Each wall is flat, endless, passes through zero and stands at right angles to its row. A trip goes straight from one point to another. List the walls that it crosses, first one first.

Walls:
(1): [ 14   3 -62]
(2): [22 -5  6]
(3): [ 23 -95 -17]
Trips:
[ 11 -13  -9] to [ 29  71 -82] => 3, 2
[ -8 -34 -75] to [-4 -8 20] => 1, 2
[-13  41 -23] to [-15  36  -6] => none
[  9 -22 -87] to [-1 47 31] => 3, 1
[-22  -8  32] to [ 6 15 76] => 2

Walls:
(1): [  9  -9   9  25 -12  29  38  42 -16]
(2): [ 11  -3 -73 -25   4 -16 -16 -18  12]
(3): [ -7 -23 -11  51 -40 -17  38   6  70]
Trips:
[ -9 -47 -47  56  31  67 -40  40  16] to [ 55  46 -26 -40  15  76   0 -14  24] => 3, 1
[ 35  11 -10 -25  38  -2  28 -37  95] to [-36  -6 -47  15 -39 -13  16  -1 -17] => 1
[-36  10  26  -1 -10   5  31  17  29] to [ 33 -20 -33  19   5 -38 -41 -30 -10] => 1, 2, 3
[-27 -12   6 -33  25 -25  12 -36 -14] to [-32 -47  22  32  14  -5  16  15  13] => 2, 3, 1
[ 29  28  20 -41   8  13 -37  72  56] to [ 20  -4 -64  31   6 -22  17  13 -18] => 2, 3
[  6  18  48 -18  -3  -7   0 -54 -38] to [-18 -66   2  30 -12  -9   0   2  12] => 3, 1
[-10   9 -45 -13 -31  -1  -2 -47  -2] to [-21  18 -15  23 -81  42 -16  18  54] => 1, 2

Walls:
(1): [ 30  26  26 -15 -19 -37 -16 -17   4  -2   8  -1 -25 -25]
(2): [  1  -9  18   5  16  26  30  22   0 -75   3  24  11  15]
Trips:
[-22 -14 -47 -30  -8  -3  24 -55  -8 -16  12  13  12 -16] to [ 27 -63 -13  -6  10  -4  32 -30 -32  70 -12   8 -14  26] => none
[ -7  10  -3   3  54  21 -40 -27 -10  -7 -46  35   0   0] to [-26 -12  14  21  -7 -49   1  13 -54  36  15  -1  42  12] => 2
[-11  -1 -23 -38 -20 -34 -25   1 -46  13  22 -19  42 -62] to [ 17  29  23 -68  49  12   0  -4  23  49 -16  32  -9  14] => none
[-15 -53 -40  33  16  30 -10 -11 -21 -19   3 -11 -27   2] to [ 10  33   3  -9  43  27  13 -13  13 -53  -4 -12  -8 -61] => 1
[-25  26 -16  -6  -5 -40  -2  30  39 -25  42  30 -37 -33] to [-12 -20  19  45   4 -10 -13  20   6   6  14  12 -65   4] => 2
[-18 -32  -6 -42   9  19 -40  21  26   9 -27   3 -59 -35] to [ 11 -13 -37  17  14   2  -8  64 -95  -8 -27   3 -34 -23] => 1, 2
[ 18   6   1 -26  12  12  -7   6  91  19 -57  29  30 -13] to [-14  21  -8  -5  13  42 -16 -48 -36 -72 -16  -3 -14 -48] => 2, 1
[-35   1  27  14  17 -37  19 -10 -19 -25 -17 -12   8  34] to [-17  -2  12  66  38  10  16   9 -27  11  22   2  26  41] => none
[  6 -16  58  17 -86 -70   2   5 -22  -1   3 -16  39 -20] to [-50  -4  19   0  -7  48   4 -12   4 -24  -5  37  24  27] => 2, 1
[-12  -5 -11 -73 -25  10 -22   4 -12 -17 -41  20  20 -33] to [-57   1 -18  16 -41  34  13  21  11  42  23  26   8  -4] => 2, 1

Walls:
(1): [-26   5  40 -26 -29 -20  -4  -1   9  26 -14 -13  -5  16  -3  18   7  19
  17 -15   1  29 -27 -25  16   1 -43  -9 -28  21  12 -19]
(2): [-44  10  20 -18 -11 -44 -29   6  23  21  27  38 -24 -28  -2 -23 -10  26
  25  -6  15 -12 -13  -1  11   9  -4  -4  10   8  11 -13]
(3): [ -2   9  17  -1  12 -19 -47 -30   9   1   6   0  26  13 -16 -16  24  29
   7 -18   1  19  -4 -12  -3  17   2   1  32   9 -24 -11]
(4): [ -3  -1  -9  33   9   0 -14 -18  19  11  21  -5  17 -33 -10   2   5  11
 -14 -20  53 -20   3  15  18   6 -14  38  49  38  -5 -11]
Trips:
[ -5  -8  16 -11 -29  40  -2  -4 -41 -12 -31  21 -16  12 -12  -1 -30 -20
  13 -33   5  24   7  12 -10  11 -23  22 -25 -17  20   3] to [  6 -16   7  17   9   4  20  -1  19  14   1  24   4   0 -16  -9 -58  -7
  -3  10 -19  -6 -18 -16 -21 -11 -12  32   7 -34 -29 -40] => 1, 2
[ 23  16 -48 -25   9   3  29  16  29  -9 -25 -26 -20   6  -6 -46 -26 -11
 -15 -47  10 -21  19 -17 -18  31 -12   8  30 -51  10  23] to [ 31 -18  22  15  -2  -1   2  26 -20 -28   5  30  16  -9  20  13   2   7
 -15  28   4  22 -29  23 -17  33  17  14  19 -22 -13  27] => none
[-14   5 -14   7  25 -10 -18 -11  81   9  -4   7  27 -34 -13 -10  26 -13
  -5 -23 -16 -21  10  24  31   4  14  -4   1  18  26  13] to [ 40   7 -10  19  -2   3 -23 -33 -18  -2 -13 -18 -30   1  13  -4  25  22
  -2   8  15  32 -20  12  32 -29 -12   0  15  26 -30  21] => 2, 1
[-15 -44 -14  24  23  15 -15  -1 -26  14  19  13  -3   7  18 -59  -7  -2
  15  29   2  15  -6 -18   7  -2   8  36  -2   4 -35  -7] to [ 21   3  -3  28  16  14   1 -40   2 -13   6   4  -1 -14  35  31  19 -18
  11  53  14  -8  11  -5 -13 -42 -13 -30 -18   5   8  17] => 2, 3, 4
[ 35 -18   3   3  16  46 -10  -3  -7   4 -42 -27  14  18 -32  12  12   2
 -26  -4   0  -8  10 -34  55  23 -18  -9  -2  29 -11  11] to [ -1  42  26  12  36  16  -8  26  35  -5 -22 -14  -4  12   0  16  39   8
   1  -2 -12  21  17   9 -35  24  17 -35  -3 -19  33 -20] => 4
[ 31  27   2  20 -25  -7  17  -8   1  23 -13 -37  47  -7  14   9  16  -9
  17  16  32  -9 -18  10   5  -7 -27 -33   8  -3  12 -11] to [-20   5   7  -9  33   0 -48   6 -31   9  17 -38 -11  -7   2 -17 -23  12
 -12  27  17  -4   6  -4 -23   2 -15 -25  -6  -7   6  -5] => 3, 2, 4
[  5 -22 -19 -13  -5 -32 -17 -11 -41 -17 -15 -18 -36   1   6  21  12  30
  30 -19 -10  29 -17  10  52  13  31  -7  14   5  14  10] to [ 12   3  26   6  27  -2  10  21  10  16  36 -19   1  -9 -20 -76 -14  12
  -9  -6 -27  25  30 -27  11 -19 -24  15  32 -13  11   0] => 4, 1

Walls:
(1): [-17 -78  -6   3   1  21  -6 -20 -41 -26 -23  -7  44   9  40  48  13  31
 -25 -17 -59  29  78 -12  43  -5 -17 -61   8  18  -6   3 -16 -13 -12 -17
  47 -43  12   6  41 -43 -39  -8 -41 -11 -18  10]
(2): [  7  64 -32 -71 -71  -5 -37  11  14 -52 -27 -51  -6  12  24  22  41 -15
 -34  -7 -34 -18  45 -21   9  -4  -7   2  -3 -21 -10  51  -4  49   9  39
  44 -64 -11  19   1  43  22  -2  24  23 -25 -31]
(3): [-29 -28  15  16 -14 -67  17 -12 -18   9  17 -11  24  -7 -23   2  41  46
  -4  22 -14  -5  -8   1  21 -15  19   7 -28 -20 -11  14 -15  25 -32 -20
 -42 -31   9  15  -5  16  -6 -37 -29 -19  35 -52]
Trips:
[-66   4  12 -21  10   0  -8  15  28 -51 -43 -56  -2   2  -4  -5   7  15
  47   6 -12 -12  11 -19  11  27 -63  -8 -20 -36  17  45 -26 -60 -24  10
 -26  -5 -29 -42 -49  32 -11 -38  -2 -18  -6 -24] to [ 76  -6  16   0  37  15 -11  -7  -6  28   3 -48 -35  58  13 -25  -5  43
   7 -70  54  17  30 -54  16  -2 -14  -7 -10 -32 -21 -31  44 -23 -19  30
 -44  56   3  -3  37  66  34  -3  26 -30  -5 -26] => 1, 3, 2
[-22 -25  -2 -23 -41  50   0 -38  18 -35 -28  16 -30  55 -31  -1  22  -1
 -10  -4  15  -7  -4 -36  11  -6  40 -18  22  10 -17  17  48  14  16  20
 -34  27 -20  -7  25  36 -53 -23  -4 -34  12 -42] to [ 23  40 -20 -28  17 -33  -1 -39   1  15  -2 -24  -2 -20 -13  30 -43 -13
 -21  -3  17   1  22  19 -32   7   8  17  22   5  -1 -26 -10  -1 -27 -21
   6 -18  16  -9   2  60 -10 -51  -2 -38 -11 -25] => 1
[ 14 -50  20 -56 -19  40 -33 -19  11  19 -26  -8  36  18   8  12 -25  -2
 -15   8  50 -54  20  42 -23   1   9 -21  50   6 -25 -25  15  -8   0 -30
   6   7  -5 -33  25   9   5  -6  19  17  20  29] to [ 18  -1  -8  29  -7 -10  25  15   9 -19   4 -41   1  61  31   3 -37  -3
   1  17  -7  14  29   9   1  35  61 -31  13  13 -39 -27 -21   6 -50  -9
  -5 -15 -32   0 -21  40  14  -1  10  27 -15 -37] => 2, 3
[ -9 -20 -62 -26  -7 -28   7 -12   4  19 -20   3  11 -26 -16  54  16   4
  -6  25 -28  -1  22   3  -8  28  27   6 -23  45  16  13  27 -24  43  34
 -14  27   4   0   1  19  29   2   5 -19  12  17] to [-41  23   0   8 -20  21  -1  35 -49  -3   9 -47 -43 -39   4  27  12 -29
  45  16 -30 -37   0 -26  -9   0  -1  18 -31  20   0   9  38  16  23 -23
 -39 -15  -1  20 -16 -35  17 -11  -6  36  -9 -16] => 1
[ 59 -63   4 -10   6   4 -22  17  -7   7  69   3 -10   7  -1  -3  -8  13
  -8 -34 -22  38  28  10 -24  23  13 -19 -19  35 -24  16  21 -17  17  17
 -30 -10  14 -31   2  44   2  18  -8   6  11 -23] to [  2 -22  13  17   8 -16   2   4  49  23  24 -13  36  21  -1  23 -12 -14
 -31 -26  12  12  16 -16   7  -1  37   6 -16  34 -10  22 -11  14  34 -35
 -44  19  -9 -23 -22 -15  -2  -8 -17  43  29   1] => 1
[-37  43  23  14  -5 -44  -9 -30 -34 -62  14  26 -17 -33  16  38  46 -52
 -29  11 -54  16 -12 -38  19  35   8  31  -3 -43 -28  35  19  -9 -16  29
   6  25 -42 -63  25 -44  -8  35  -2 -60  28 -29] to [ 39 -19  26  24  12   0  -4 -10  -3 -19 -11  19   9  22 -47   6  45 -52
  22  15  19 -47  62  -8 -64  -2  40 -14  46  50 -23 -15  -1   3  15  -2
  26  16   9 -18 -27 -22  -6   6  -9   1 -11  36] => 3, 2
[ 14  15  -4  -5  11 -38   4 -13   3 -14 -25 -28  13  25  53   6 -39  21
  27  12  -2  15   5  30  21 -14  13 -41  57  11 -19  29 -42 -47 -23  -3
 -34  -7  -7 -35 -20   6 -21  38  11   8  29  -8] to [-32 -19 -17  24  -8 -47  24  16  70  -3 -29   8   1   8  19  35  -7  -2
  43  27 -33  11  21  -1  44  35 -22   3 -14  -8  -5 -53   6 -32  -2 -58
 -63  -2  35 -35  31  43 -10 -16  10 -45 -12   8] => none
[  1  12  50  34 -17  27 -27   7 -25 -19  21 -76 -25  14   0  14  25  31
  -3  16  35 -53  -6  31  30  17  12  27  10  36  30 -34  23 -19  58  28
 -42  11 -25  17   6 -13  11 -64  25  14  -7 -23] to [-71  -4 -52 -12   1  43  40 -16  22  -5 -21 -21  25  -5   3  -5  30  24
 -12 -25  10   3  20  27  30 -26 -28  20 -33   5  65  10  -6  62 -31  23
 -14 -60 -38   1  54 -21 -44 -29   6  74  11  48] => 1
[-29   9 -12  -2 -33 -17   6  -8  32   7 -10  11 -20 -38  56  -5  19 -28
  25 -54 -22  29  32  13  15 -28 -21   7  -5  40   0   2  16  50  -1   2
 -32  26  39   9  18 -44   8  14  49  30 -17  -5] to [-19 -18  21  24 -20  -4 -13 -32  29 -14  -4  -9  -7  30 -23   7  50   7
 -36  33  -1 -12   8 -14 -14   2   3   4  19 -23  10 -38  28  43  30  41
 -14 -15  -7   0  -6 -42 -26   4  42  31   8 -38] => 3, 1
[-29  17  20   8 -17   5  10   4  -8  -7  48  16 -49 -32   0 -18 -11 -11
 -57   5 -10  -3   6  60  28  -1  37   8   1  73  16  18 -24   3  34  38
 -95 -51 -14 -39 -52  12 -11  34 -46  19  23  20] to [-40 -10 -19  38 -17  -7 -19 -41  17  12 -37  20   2  23 -17  30  12  33
  -1  -5  33  44  12   1 -16 -48  -2  30 -15 -22   8  16  12  16  24 -43
  -4 -32 -42 -20   0 -16  36   7 -16 -18  43 -16] => 1

Walls:
(1): [ 31 -48  14 -10 -36  43 -18   1 -13   4 -26  40  -4   7  57  18  26 -33
  -3   5 -12  16 -23 -16  35  -8 -36   2 -35  20 -16   2  18  -4  64 -52
  30  -6  32   5   0   0 -14  44   9  14 -49  19]
(2): [  6  -4   9 -17  29 -20 -11  -5 -48  21   3 -13  12 -23  33  33  26  23
 -34 -12  16  -1 -17 -30 -15   2  -6   6 -15  27  39  42  -4  19  15 -21
 -11   6  80 -16 -58 -21 -28   2  -5  -9   5 -18]
(3): [-29  46   3   1 -12  37  21  44   9   0  53  75  -6   3   1 -16  36  20
   7 -29   3  -4  -8 -49 -18  15  -7   4 -31   1 -51   0   1 -16  10 -43
   9  -1  26  20 -20 -17  10  39 -12 -31  21  29]
(4): [  9  22  27  30   1 -15  29  12 -32  17 -42 -25 -26   2   7  16  -9  41
  32  27  -6  10  -2   1  10   4  25   8  24 -17   0  -2  15   1 -14   3
 -40   0  14 -21 -55  30 -40  18  10 -13  11  36]
(5): [  0 -16 -28  -5   5  13   7 -20  -1  12  29   9 -48   4 -26   0  11  26
 -13  31  28   0  -9 -34  -3 -13  -4   7 -60 -46  28  -3  39 -12  25  -4
  -9  23 -27 -43 -17   2  31 -15 -13  19 -27  34]
(6): [  4 -30 -30 -49  -4  32  28 -14  19 -48  -3 -36 -39  -2  28 -37  24  24
 -13 -43   5 -15 -12 -50  13  13  12 -27 -16   9  13 -13 -14 -55 -21  19
  12  18  20  -8  10  -6 -38  34  25  -6  25 -34]
(7): [ 11 -54 -25   8  15 -42 -35   5 -39 -13  18  23  43  18  20 -25  18 -24
  16 -21  -4  16  -5  26  23  34 -11  -8  -1  35  51  21   5 -42  20  26
   5  13  17  10  12  33 -20 -23  10  -9 -52  19]
(8): [  3  42 -19  15 -48   1  -7  14  17   6  -1  13  -8 -18  28 -26 -20  25
 -28 -16 -56 -17 -20  15  -7  22  -7  35 -70 -22 -10  13  -7  18   1  51
  40   7  46   3 -31  -6  28  -6  54 -46 -20  17]
(9): [-19 -51 -27   6 -15 -60   1 -34  -8   5  15 -28  27 -11   4  17 -33  17
  50 -29 -18  10 -16   2  34   0  -6  -5  -8  12  13   1   5 -35 -30  46
  12  40  -4  43  17  -4   4  10 -15  -9  21  10]
Trips:
[-21  -8  12 -30 -13 -12 -21  36   8 -18 -18 -45   7 -17 -14 -45 -62 -11
  36   4  29  -9  22 -27 -44  32 -45  -6  28 -33 -19  28  10 -41   4  48
  -5 -12 -28 -38  26  14  34 -70 -24  28  24  24] to [ -3 -46  32 -27  -6 -12  12   9  12 -34 -28  43  27 -13  17 -36   3  16
 -13 -63   4 -14   7 -22   7  44  15   2   4  22  44  27   5  30  11 -11
  -9 -10 -23 -29 -17  33   5 -42  -4  47  19  15] => 6, 9, 2, 5, 1
[ 27   9 -25 -21  12 -31  19 -11 -29 -11   5 -42  29  43 -15 -19 -17  11
  16 -21 -35 -14  21  25 -58 -37  46  68 -13 -50   4 -12   4  40  -9   7
 -32 -25 -13  -5  41  20  44  -5  10 -20  52   3] to [ 35  -1 -22 -17   9  -8 -33  28 -12   2  12 -20 -40  -6 -49  16 -11  10
 -13  -7  -8   8  -3  20 -13  13  44 -33 -11  12  -5 -35  -4  15  11 -55
  -6 -17  20   5 -31   6  28  15  -5  31  -8   4] => 5, 9, 8, 2, 3, 1
[-38  10 -48  15  -9  12 -18  -4 -19  -3  30 -32   5 -15  -5  -9 -41  23
 -22  -4 -25  10  25  44 -36  11 -21  24  30 -11   2 -10  14 -69 -27   3
  52 -16 -16   8 -25  36  27  22 -20  22   5 -34] to [ 37 -17   1 -11  11   7  -2 -16  -6   9 -30  41 -65  -7  28 -15 -24 -37
 -10  -4 -11 -12  17 -22 -61   9 -60   1  49  35   7  -6  10 -51  11  28
  41  15  -9  15  -7 -16  19  12   9  57 -10 -16] => 1, 8, 9
[-46  16 -12  21 -15 -10 -24  28  -8   9   0  -1 -16 -49  47 -31   6   1
  30 -11 -26 -22 -25   3  64  28  12 -62  -7  -8 -25  -2  12   0  -9  63
  14 -10 -39 -10 -39  29   0   2  -6 -28  10  -2] to [ 37  -4 -28 -16  41  23  42  32   8 -12 -16  -5   8 -28  -3 -45   8  -1
  23  29 -29 -18 -43   5  -6  13  -3 -51   8  29  -7  30   0  23  35 -17
  16  -6  -8  12  22  22 -22 -47 -10  14 -18  -5] => 3, 1, 9, 4, 8

Walls:
(1): [ 27 -32 -26  -6  -3 -21  26  22  -6  17  26 -19  18  22   9  45   4 -36
 -13 -30  31 -25 -47  16  26  23 -16  22  -7  16  19  -8  11  18  26 -16
 -24  33 -22 -23  48  12 -10  46  17 -11   0 -27]
(2): [ 39 -17  35 -20 -57  11  38   1   4 -77  43 -16 -12   0 -24   4  20  -4
 -17 -10 -61  16  13  40 -20 -47  66 -29  24   2  53   8  30 -15  39 -41
   9  22  35 -19 -25 -13 -11   9  22  -4  24   1]
(3): [ 20 -24 -62  14   9 -11  -3  56   8   4  42 -29 -33  15   6  -3  14 -24
  -6  -9  84   4 -17  13 -12  46   1 -34 -10 -11 -23 -29  18 -12  24 -11
 -21 -19  41  73  -5 -10  -6  -8 -52  20   2 -45]
(4): [ 27 -23  12  60 -11 -12  -9  15 -27 -27  15 -11 -24  -9   1 -17  19  13
 -13 -33  28  18  -3 -13  18  -6  31   4  25  -5   1  -6 -21 -40 -15  18
 -27   7   0 -26  -9 -15  -8  -4 -12  23 -42  11]
(5): [-26  -7  15 -20   6 -28 -23   7  13 -49   4 -12 -33 -47 -50  -8   5 -19
  20  14  -5  39  24 -16  -9  20  20 -29 -35  -7 -11   4  24  37  26   2
   5  29 -25 -32 -55 -50 -16 -13  65  34  28  53]
(6): [-11  29  29 -14  10  15 -30  48  -5 -38   2  39 -36  -4  -6  10   1  -8
   2  26 -15  15  39  22   2  -4  12 -14 -23 -30 -15  -2  68  11  20 -11
  18 -33 -28  35  63 -66 -20 -41 -36  26  32  23]
(7): [ 34  -2  25  25 -11  19 -14  33  -2  15 -28  -9 -15 -17  35  -3 -10  14
  25  25 -24  31  -1  -8   0 -16 -70 -27  25  24  -6  12  20 -32   1 -47
  22 -14 -26  20  -9   8   6  32 -49 -12   8 -15]
Trips:
[-39  35  47  22  -3  30  34   8  33 -30 -10   7 -13 -22  23 -14  31  -9
  21   3  -4  12  -7  -5  34   1  18  16  20  28 -56  -4  31 -15  -9  37
 -39 -29  28  -5  21   9  47  16  14  47 -49  21] to [ 28  64 -31  34  20   5 -12  -8  76   2   1  -4 -30 -64 -15 -33  21   1
  -1  39 -21  37  51 -48  -4  -2  -3  52   0  55  -7  -3   3  -5  -7  16
 -18  22 -13  17  -7  38 -17 -18  41   5  -2 -54] => 7, 6, 4
[  3   3   7 -12   0  12   6 -42 -20  17  15  37  20  15  -2 -23  39   4
   7   8   0  19   1 -11 -30  -9   7   9 -30   0 -20  -1 -14   8 -56 -19
  21 -25 -38 -50 -43 -63 -45   4  11 -37  -8  15] to [-27   8  -1 -47 -12  -6 -20  33 -49  14  20 -16   8  -9 -26  29   6 -36
  -9  57 -39 -61  -3  39  27 -10   1 -19  -9 -35 -38   6 -29 -45   5   2
   1  49 -43 -29 -38  -6  -7  19  23  49   9 -25] => 4, 2, 6, 1
[ 11  -1  13 -33  17   6 -28 -53  28  28 -47 -17 -58  30 -14 -26  32 -11
 -21  17   7   2 -19   9  17  27  -1  -4 -20 -11 -16 -42  17 -16 -53  -3
  21 -27 -34  -8 -15  18 -28  40  49 -13 -51  21] to [-34 -23  15  29 -26 -16  31 -53  26   2  -4  -5 -12  30   1  15  -4  28
  15 -16   1  21   3 -95  23   1  -6 -13  21  11  11  14 -37 -12  25  20
 -44  29   1  25  21  38  41  -9  26 -15  -7 -39] => 4, 5, 1
[ -3  27 -22 -38  10  11  21 -51  25  21   0  45  23  38   7  32 -17  20
  46  19  -3   2  46  21   2  18 -63  33  56 -14   8  19 -23  18  18  10
 -62  14  22 -42  22  -1  27   0  -2  28 -68  -8] to [ 13 -10  16   3 -42  -7  29   3  59  16  42   5  14  39 -17   5 -35  37
  -9 -52  -3 -37  19   8  33   7   3   5 -36 -13   8 -44 -23   0 -18   4
 -20  41  15 -21  13   6 -31   2 -26  41 -51  10] => 4, 2, 3
